Each row of a before or after table is a point. The points were changed in one or more steps. Then noise was added and the rows were shuffled. The steps act on columns, c1 being the first. Name the steps. A step turns or swaps two columns, mirrors them in a line or flattens them onto one, adds a multiple of one to another, or multiplies or shifts one. Angles are multiples of 10 degrees, from the lower column toward the higher: turns from -170 to 170, lines from 10 to 170 but not 90. Use the fewest steps. Two steps may share a column if one is a turn and the other turns, adds or multiplies; they go together, in the order done. Otherwise the lowest column goes first.
(in the rows, 128 means zero)

Before (14 x 2):
[[131 202]
 [130 113]
 [166 114]
 [ 65 166]
 [151  98]
 [ 73 166]
 [136 166]
 [109 173]
 [ 71 142]
 [ 71  96]
 [ 66 161]
 [141 117]
 [ 82 145]
 [125 143]]
After, 14 rows:
[[151  74]
 [113 127]
 [178 119]
 [ 93 145]
 [176  79]
 [199 142]
 [162 142]
 [173  73]
 [152  86]
 [143 128]
 [108 163]
 [106  65]
 [176  73]
 [117 141]]
Steps: mirror c1 and c2 in the line at 50 degrees

Before:
[[127 146  84]
 [124 103 165]
 [132 114  93]
 [ 80  72 159]
 [134 161  72]
 [125  65 184]
 [113  90 173]
 [177 146  62]
 [ 94 147 151]
 [154 135  88]
 [143  51 141]]
After:
[[138 158 109]
 [150 137  83]
 [104 141 211]
 [112 122 168]
 [110 184 186]
 [146  94 147]
 [120 130 182]
 [124 152  83]
 [144 141  59]
 [153 135 205]
 [118 162  47]]
Steps: turn c1 and c3 by 150 degrees; turn c2 and c3 by -140 degrees

Before, 10 rows:
[[143 162 157  90 106 158]
 [ 64 169 111  85 194  69]
 [177 132 123 125  94 143]
 [ 90 125 123 126 168 157]
 [121 163 203 106 199  67]
 [104 132 125 157 103 163]
 [115 122 193  94 120  89]
 [165 125 113 136  98 183]
 [135 153 103 182  72 183]
 [171 113 137 122  99 133]]
After:
[[116 127 134  98 115 145]
 [110  98 123 103 107 111]
 [106  87 135  96 133 168]
 [ 70 133 112  53 162 204]
 [ 58 147  99 143  61  90]
 [ 82 161 130 121  76 198]
 [ 60 220  84 218  90 128]
 [ 47 112 109  97 141 159]
 [ 31 104 132 165 145 149]
 [  6 229 169 198 131 136]]
Steps: shift c1 by -60; multiply c2 by 2; turn c2 and c6 by 40 degrees; turn c3 and c4 by 140 degrees; turn c4 and c5 by -70 degrees

Before (14 x 8):
[[143 131  95 104 132  86  80  99]
 [ 90 139 122  97 118 129 112 107]
 [116 144 103 171 123  71 110  90]
 [113 141  96  98 137 132 113 143]
 [116 147 132  96 189 132 120 143]
 [143 142 139  97 114 122 128 112]
 [ 94 160  86 206 116 133 141 110]
 [126 142 118  91 123 132 114  92]
 [195 157 145  94 131 113 125  92]
 [126 104  96 193 130 120  88  90]
 [152 157  82  95 120 116 116 139]
 [110 142 116 131 171 129 139  90]
 [122 127 135 131 169 113 145 139]
 [107   7  99 100 177 124 145 116]]
After:
[[126  89 129 128 167 115 148 149]
 [111 118 122 190 127  97  49 169]
 [111  87 128  99 119 119  97 132]
 [148 122 122  99 116 143 127 142]
 [122 134 109 133 165 135 159 119]
 [192 137 113  98 130 145 120 175]
 [136 118 134  98 190 129 115 100]
 [130 118 133 101 135  94 101 105]
 [134 103 134  93 122 119 100 155]
 [135  81 139 204 117  85 155 118]
 [130  92  69 170 120 102  92 153]
 [139 120  87  99 134  95  31 159]
 [ 17 176 125 100 179 100 162 166]
 [163 134 118  94 120  79 104 116]]
Steps: turn c1 and c2 by -50 degrees; turn c2 and c8 by -150 degrees; swap c3 and c6; multiply c7 by 2

Before (14 x 11):
[[191 120 109 161  55 131 132 124 130 164  80]
 [ 82 150  95 130 158 127 120 155 105 167 146]
 [160 166 162 149  83 179 157 148  77  88  74]
 [137 152  88  99 122 138 155 193 167 176 133]
 [104 169 152 136  60 174 119 135 110  93  46]
 [155 117  70 120  91 104 189  85 199 161 147]
 [107 132  92 116  64  85 173 137 125 128 138]
 [102 203 100  85  81 168 160 139 114 181 123]
 [ 79 118 149 116 142  87 209  80 162 144  99]
 [168 125 160 148  97 112 146 166 162 187  70]
 [101 124 123 152 109  99 167 162 180 150 134]
 [164 213 106 125 154  80 117 127 132 149 144]
 [ 93 142  84  89 159 101 135  97  82 114  78]
 [115 129  78 177  86 123 170 140 107 126  44]]
After (14 x 11):
[[175 145 100  88 168  98 129 160  78 156  80]
 [155 124  85 173  79 118 169 115 107 165  42]
 [159 126  97 118  47  81 175 121 127 168 138]
 [ 82 175 152 146  69 176 157 113  76 128  78]
 [ 78 118  91 161  34 128 129 128 130 203  83]
 [170 117 161 112 149  90 211 178 159 187 102]
 [105 238 104 124 158  81 121 132 133 190 141]
 [156 129 132 153 100 102 171  90 177 191 134]
 [141 183 157 134  40 173 119 119 114 136  47]
 [131 160  90 103 119 142 154  65 163 211 132]
 [118 114  63 117  81 110 190 167 199 204 151]
 [166 226 110  90  68 172 162 114 113 221 124]
 [ 75 123 143 145  85 106 150  88 160 227  68]
 [181 153 113 125 168 129 122 100 100 205 143]]
Steps: mirror c1 and c3 in the line at 100 degrees; multiply c2 by 1.3; multiply c5 by 1.3; multiply c8 by -1; shift c10 by 40

Before, 9 rows:
[[105 102 122  74  95  71 148 123 148 141 110 148]
 [114  65 117 132  81 177 120 108 145  57 165 113]
 [ 86 140 121 141 128 157 122  56 120 155 108  90]
 [180  72 136 137 134 123 124 107 171 149 119 154]
 [ 59  71 134 100 183 208 114 145 134  92  81 113]
 [132 129 179  64 159 150 133 151 156 134  97  71]
 [130 128 203 180 115  81 102  88 111 176 116 153]
 [204 122 178 134 161 115 141 131 124 139  86 178]
 [ 80 124 112  98 171  78 109  74 141 149 132 177]]
After (9 x 12):
[[170 119 132 135 181  76 133 120 120 137  87 211]
 [109 141 153 141  85 145 124  46 113 151 114  75]
 [159 129 166  64 126  88 128 142 151 143  66  80]
 [ 76  82 205 100  62 149 145 134 145  96  66  82]
 [ 60 129  77  98 246 126 128  65 133 153 115 146]
 [ 98  98  73  74 181 114 137 114 141 146  83 134]
 [123  75 170 133   7 154 147  98 168  68 167 108]
 [159  79 127 138 140 118 146  96 162 162 124 176]
 [117 137 109 179 185  42 125  78  96 168 142 151]]
Steps: turn c1 and c12 by 30 degrees; flatten c2 and c7 onto the line at 160 degrees; add -1.5 times c6 to c5; turn c3 and c6 by -70 degrees; add 0.5 times c4 to c11; shift c8 by -10; turn c9 and c10 by 20 degrees

Before, 10 rows:
[[170 123 146  92 158 159 183 195 133 145 136 105  83 133  79 121 152 117]
 [120  96 109 196  82 132  78 141 162 134  77 168 125 143 124  91  68 136]
 [138 143 126  54 118 142 134 176 111 193 107 103 102 127 148 172 154  81]
 [164  98 152  88 156 180 186 147  70 182 115 104  75 140  95 177 158  77]
 [127  87 153 139 149 103 123  96 170 189 112 181 138 152  90 186 117 143]
 [ 61 124  95  85 103 135 144 173 125 140  76 153  99 138 170 137 139 121]
 [175  51 146 158 105 124  97 149 168  93  77 156  97 163 136 110  85 121]
 [ 94 153  99  58  98 139 149 166 104 114 119 103 100 147 124 148 108 101]
 [100  68 102 144 159  76 122 124 137 177 147 172 140  94 132 172  95 159]
 [106 147  83  75  93 119 143 152  94 132  91 123 161 145 149 126 152 149]]
After:
[[189 159 144  50 110 123  98 150 210 182 154 173  96 204 136 106  81 123]
 [ 57  60  99 153  98 140 151 167 143 144 127  89 100 109 123 146 114 100]
 [117 136 152  82 149 101 122  95 209  85 171 214 138 149  87 188 116 145]
 [ 94 147 101  69 160  78 117 124 176  75 139 198 139  66 133 171  97 159]
 [197  91 143 124 157 157 183 194 176 108 129  94  79 172  78 124 150 118]
 [145  55 127 143 116 142 133 178 150  86 178  86 101 138 149 171 156  76]
 [ 79  74  79 146  97 116 143 155 133 141 163 120 163 117 148 126 153 151]
 [106 193 107  95  83 132  80 141 199 146 172 193 125 132 127  92  68 136]
 [  6  87  96 123 104 137 141 171 167 143 179 168  98  72 170 137 140 119]
 [186  89 152  98 156 179 186 145 109  89 165  89  75 177  94 174 159  76]]
Steps: multiply c1 by 2; turn c1 and c14 by 30 degrees; swap c2 and c4; shift c9 by 40; turn c10 and c11 by 150 degrees; multiply c12 by 1.6
